Each row is a point. Each copy is the shape, with its points in the same order, turned, moved and blurred by noise. Some copies are also mirrored. Which?

Shape (5 x 2):
[[-45  25]
 [ -4 -14]
 [  7  -6]
 [ 10  -2]
 [  2  -2]]
Copy 1 (5 x 2):
[[-37  19]
 [ -5 -21]
 [  8 -19]
 [  6 -12]
 [  6 -11]]
Copy 1 is: only turned
Copy 2 (5 x 2):
[[-22  36]
 [-10 -20]
 [  4 -18]
 [  8 -18]
 [  1 -13]]
Copy 2 is: only turned
Copy 3 (5 x 2):
[[-26  44]
 [-10  -9]
 [  2 -10]
 [  6 -10]
 [  2  -2]]
Copy 3 is: only turned
Copy 4 (5 x 2):
[[ 60  18]
 [ 14 -11]
 [  5  -1]
 [  1   3]
 [ 11   1]]
Copy 4 is: mirrored

Shape (8 x 3):
[[-21 -12 -39]
 [-27  19  39]
 [ -6 -10 -22]
 [  9 -16 -19]
 [ 35  27  33]
 [ 17   4  24]
 [-29 -28 -14]
 [  9  40  11]]
Copy 1 (8 x 3):
[[-41 -27 -21]
 [ -7   4  43]
 [-20 -22 -19]
 [ -1 -25 -27]
 [ 38  22   6]
 [ 22  -5   8]
 [-34 -46   0]
 [  3  32   4]]
Copy 1 is: only turned
Copy 2 (8 x 3):
[[  6 -19  30]
 [-26  58  31]
 [ -2  -5  15]
 [ -6  -7   0]
 [ -5  60 -27]
 [-20  39 -12]
 [-24 -12  31]
 [ 15  54   5]]
Copy 2 is: mirrored

Shape (7 x 4):
[[ 29  -5 -47  43]
 [ -6 -17 -21  21]
 [ 13 -20  23 -27]
 [ 24   4  -5 -24]
 [ 25   9   2 -24]
 [-34  -7 -31 -19]
 [  3  22  34  45]]
Copy 1 (7 x 4):
[[ 37  11 -55   8]
 [  0   4 -20   9]
 [  1   6  25 -44]
 [  8  24  -7 -46]
 [ 14  31  -3 -48]
 [-44  12 -28 -17]
 [ 26  46  24  24]]
Copy 1 is: only turned
Copy 2 (7 x 4):
[[ 60  12 -20  32]
 [ 21 -14   1  25]
 [  5 -12  35 -31]
 [ 12  14   8 -27]
 [  9  18  15 -28]
 [-23 -18 -20   7]
 [ 16  28  58  38]]
Copy 2 is: only turned
Copy 3 (7 x 4):
[[ 48 -42 -22   3]
 [  1 -40 -19   8]
 [-19 -32  29 -29]
 [  4 -14   4 -42]
 [  5  -7  22 -38]
 [-31 -21 -40 -23]
 [ 10  14  27  31]]
Copy 3 is: only turned
Copy 4 (7 x 4):
[[ 34 -20 -21  38]
 [-18  -3 -12  17]
 [-23  19  52  -3]
 [  6  22  30 -20]
 [ 11  16  30 -17]
 [-31  31 -19 -20]
 [-14 -60  26 -12]]
Copy 4 is: mirrored

Shape (12 x 8):
[[  2   5  25   9   5   4  11  -3]
 [ -5   8  30   3   7   3 -56  -3]
 [-14  30  -7   4   2 -12  17   2]
 [-19   1  -5 -17   0   5  -4  -7]
 [ -5  -1  -3  11   6  -3  12  12]
 [-18   1  -6  13   5   2  -9 -13]
 [-15   3   6  -3  -2 -28   7  -7]
 [ 41   1   6  11   7 -27   9  13]
 [-14  10  -5   0   6  -6  -4   6]
 [-13  14   7  10  -3   1   5  18]
 [-10   3  -1  -4 -27   6  16   0]
 [-18   2   5   4   4   1  -4  -6]]
Copy 1 (12 x 8):
[[  7   3  15   8   6   1  15  -4]
 [  4   2  23   8  14  18 -52 -15]
 [-12  17 -12   3   0 -24   8   4]
 [-26  -3  -4 -15   4   4  -5  -9]
 [-11  -8  -6   9  12  -1  13  11]
 [-22   1  -6  13   9   4  -4 -18]
 [-12 -12   7  -3   9 -28   3  -7]
 [ 35 -28  -9  10  19 -14   5  13]
 [-20   0  -9   1  10  -4  -6   5]
 [-13   3   1  12   0  -4   2  17]
 [-15  -8   2  -5 -22   0  14  -1]
 [-18   1   5   5   8   2  -1 -12]]
Copy 1 is: only turned
Copy 2 (12 x 8):
[[ -3   7  22   6  -5   0  14   9]
 [ -8  13  28  21   1  -2 -51  -4]
 [-15  14 -17   8  -8 -15  14  21]
 [-24   1  -8 -10  -2  -1  -6  -4]
 [ -5 -11  -4   6   2   1  10  19]
 [-16  -3  -8  20  -1   1  -5  -9]
 [ -5   0  -3  -2  -8 -29   5   1]
 [ 44   3   3   2   6  -5   8  24]
 [-14   1 -10   5   3  -8  -6  12]
 [-16  -1   2   8 -10  -1   0  27]
 [-14  -2  -7  -8 -30   6   8   8]
 [-19  -2   2   8  -4  -4  -2   1]]
Copy 2 is: only turned
Copy 3 (12 x 8):
[[  5  -9   2   1  21  -2   7  -7]
 [-15 -27   6  -9  16   9 -51 -23]
 [-17  22 -10   0  12 -24   3   3]
 [-30  -5  -3 -13  -6   3   1   2]
 [ -4   2  -8  15   5  -4   2  12]
 [-26  -1 -11  11   2   4  -6 -14]
 [-19   2  15   8  -3 -21   2  -4]
 [ 34  19  20  15   2  -2 -11   7]
 [-21   4  -5   2   4  -6 -11   6]
 [ -6  -5 -16   3  13 -16  -7   9]
 [ -5  -6 -16 -11 -12 -15  16  -1]
 [-22  -7  -5   4   7  -2  -3  -7]]
Copy 3 is: mirrored
Copy 4 (12 x 8):
[[ -5 -12  23   9   1   2   4 -11]
 [ -9 -14  17 -11   3   2 -60 -10]
 [-18  23  -1   6   5 -14  11  -7]
 [-11  -4 -15 -20  -2   1   0 -21]
 [ -9  -3  -8  17   4  -6   6   5]
 [ -9  -4 -12  13  -5  -5 -12 -25]
 [-14   2   3  -8   2 -32   2 -11]
 [ 28   2  12  14  12 -22   2  30]
 [-15   4  -9   1   8  -7  -8  -8]
 [-22   6   2   7  -4   1  -1   3]
 [-10   3  -6 -10 -25   1  12  -5]
 [-18  -8  -2   3  -5  -5 -10 -19]]
Copy 4 is: only turned

Shape (13 x 9):
[[ -8  22   7  -7  11  -6 -41 -13 -13]
 [-21 -14   4   0  31  26  10 -47  21]
 [ 10  25 -12  -2  20   2  -7 -17 -19]
 [ 13   3  -1   8  -2  35 -46  11   4]
 [-15   0   7  -7  10  -7  37  -5   5]
 [ -2  -4 -19  10 -42  -4  16  -3  11]
 [ 11   4  24   2 -18  -1 -10  -9 -30]
 [-53  -2  31  21  21  13   8   7   8]
 [-11  -7  12  -9  -9  20  -8 -17   9]
 [  1 -19  -5  -5  19 -22  13 -35 -11]
 [ -1  -3   6 -10  38 -22 -10  20 -11]
 [-10 -27  30  34  -7  13  17  16  22]
 [-27 -13  34  13  -7  43 -31  -5 -39]]
Copy 1 (13 x 9):
[[  6  19  -3   3  24  -6 -10 -11 -37]
 [-34  -7 -29   3   4  23  36 -41   1]
 [ 20  22 -27   4  15   2  15 -11 -19]
 [ 17 -12  -7  15   0  34 -34  -4 -15]
 [-16   9 -15  -6   1  -3  40  13  11]
 [  5   8   4  10 -48   2   8   6   9]
 [ 26 -12  20   1   5  -7  15   3 -17]
 [-47  -5   2  22  21  23  28  20  -4]
 [-12  -7   6  -9  -6  18   8 -13  -4]
 [ -3  -5 -29  -5  -2 -28  37 -19  -7]
 [ -4  -4 -32  -1  32 -22   1  22  -3]
 [-22 -35   8  31  -4  17  20  21  28]
 [ -4 -35  25   9  15  36  13   5 -49]]
Copy 1 is: only turned
Copy 2 (13 x 9):
[[-24  10  26  17  14  -8 -18 -12 -28]
 [  2 -24  16 -10  17   3  18 -50  13]
 [  5  19   4  14  30 -14   3 -10 -25]
 [-11   2  -2  13   8  38 -25  10  -9]
 [ 11  10  12 -14  -8 -38  33 -10   4]
 [ 11  24 -27  15 -37 -17   1  -8   8]
 [ 10  -8  10  38 -15 -10   6   6 -29]
 [  5   5  60  -9 -15   6  11 -13  23]
 [ -9 -14   3   0 -16   7   6 -17   0]
 [ 15 -13  10   2  11 -42  -2 -28 -12]
 [  1   3  30 -14  18 -28  -5  19 -13]
 [ 17 -16  21   8 -27   3  10  15  40]
 [ 17 -13  47  21 -24  40  -7 -14 -29]]
Copy 2 is: mirrored
Copy 3 (13 x 9):
[[-17  21 -24   8 -12 -20  -4 -14  35]
 [-15   4 -16  17  47   7  -1 -43 -17]
 [-12  30 -23   4  -1 -21  16   1   0]
 [  6   3 -21  21  -5  20  21   6  42]
 [-27  -6  18   6  13 -17   1  -7 -25]
 [ -4  -1  15   9 -30  22 -14   3 -25]
 [ -9  -1   0  13 -37 -17  24 -26   9]
 [-49 -12  15  52  24  -9  -2 -17  10]
 [-10  -5   3   7   2  15   2 -29   9]
 [ -9  -8 -23   0   2 -31  -6 -25 -30]
 [-17 -17 -11   5  10 -47   6  13  15]
 [ -3 -35  30  53   7   7   7  -6  -4]
 [-40 -15 -19  39 -20  16  36 -37  35]]
Copy 3 is: mirrored
Copy 4 (13 x 9):
[[-11  15  10 -11  19  -3 -44 -18 -12]
 [-22 -14  -9 -15  21  18   9 -36  38]
 [  5  13 -17 -12  25   2 -14 -15 -15]
 [ -8 -19 -20  -7   2  23 -56  10  -2]
 [ -9   5   4  -2  14  -2  36   3   6]
 [  3  11  -8   3 -44   3   6  14   2]
 [ 11 -13  18 -15  -5  11 -18  -6 -32]
 [-46  -7  21  28  28  16  10   5   3]
 [-16  -5  13 -19  -6  22  -8  -4  15]
 [ -3  -4  -7 -21   7 -29  18 -33  -2]
 [-14  -9  -5 -10  45 -30  -7   9 -22]
 [-13 -44  13  31  -4  11   9  19  17]
 [-35 -25  22  -1   2  50 -24 -17 -38]]
Copy 4 is: only turned
